Each row is a point. Any point is a mix of the corners, with weights that add up to 1. It lies inside the corners' shape when no weight is negative. Is each point inside? If not, which corners have a negative weight?

Corners:
(1): [0.23 0.68 0.56]
(2): [ 0.15 -0.05 -0.54]
(3): [0.56 0.40 0.68]
(4): [-0.32 -0.35 -0.53]
Points:
[-0.10 -0.18 -0.43] -> inside
[ 0.15 -0.01 -0.43] -> inside
[0.52 0.59 0.53] -> outside (4)
[0.01 0.21 0.07] -> inside
[0.20 0.11 0.17] -> inside

Corners:
(1): [-0.12 -0.23 -0.44 -0.09 -0.57 -0.15]
(2): [ 0.46 -0.21  1.29 -0.40 -0.04 -0.36]
(3): [-0.22  0.20 -0.06 -0.05 -0.15 -0.21]
(4): [-0.21 -0.04  1.13 -0.24 -0.30  1.15]
(5): [ 1.10  0.03  0.07 -0.45  0.02  0.06]
(6): [-0.69 -0.34  0.25 -0.65  0.06 -0.04]
(7): [ 0.33 -0.32 -0.30  0.17  0.12  0.26]
Points:
[ 0.55 -0.06 -0.08 -0.05 -0.14 -0.20] -> outside (4, 6)
[ 0.45 -0.09  0.17 -0.42 -0.04  0.08] -> inside
[ 0.03 -0.17  0.18 -0.19 -0.34  0.05] -> inside
[ 0.03 -0.17 -0.09 -0.20 -0.36  0.02] -> inside

Corners:
(1): [-0.04 -0.18 -0.30  0.07  0.14  0.54  0.19  0.01 -0.05]
(2): [-0.16 -0.44 -0.23  0.14  0.47  0.66 -0.38 -0.08  1.46]
(3): [ 0.40  0.20 -0.13 -0.18 -0.21  0.14 -0.58 -0.45 -0.24]
(4): [ 0.84 -0.55 -0.27 -0.13 -0.44 -0.02  0.36 -0.76  0.06]
(5): [-0.10 -0.41 -0.13 -0.04  0.63 -0.17  0.22 -0.65  0.03]
(6): [ 0.24  0.98 -0.45 -0.15 -0.26 -0.44 -0.87  1.50 -0.34]
(7): [ 0.02 -0.50 -0.33  0.00 -0.47 -0.22 -0.19 -0.54 -0.26]
(8): [-0.36  0.45 -0.11 -0.72 -0.11 -0.24  0.19 -0.01 -0.04]
(9): [ 0.40  0.14  0.68  0.20 -0.42 -0.07 -0.86  0.67 -0.15]
(10): [ 0.01  0.06 -0.35  0.29 -0.28 -0.24  0.41 -0.81 -0.05]
Points:
[ 0.40 -0.22 -0.09  0.09  0.02  0.21 -0.64  0.10  0.17] -> outside (8, 10)
[ 0.03  0.59 -0.04 -0.33  0.07 -0.09 -0.67  0.83 -0.08] -> outside (4, 7, 10)
[-0.05 -0.36 -0.10 -0.04  0.17  0.15  0.17 -0.59  0.18] -> outside (6)
[ 0.36  0.20  0.00 -0.12 -0.21 -0.17 -0.34  0.15  0.00] -> outside (1, 7)
[ 0.16 -0.20 -0.32 -0.11 -0.11 -0.05  0.10 -0.42  0.03] -> outside (9)
[ 0.09  0.17 -0.34 -0.15 -0.03 -0.01 -0.05 -0.22  0.07] -> outside (7, 9)
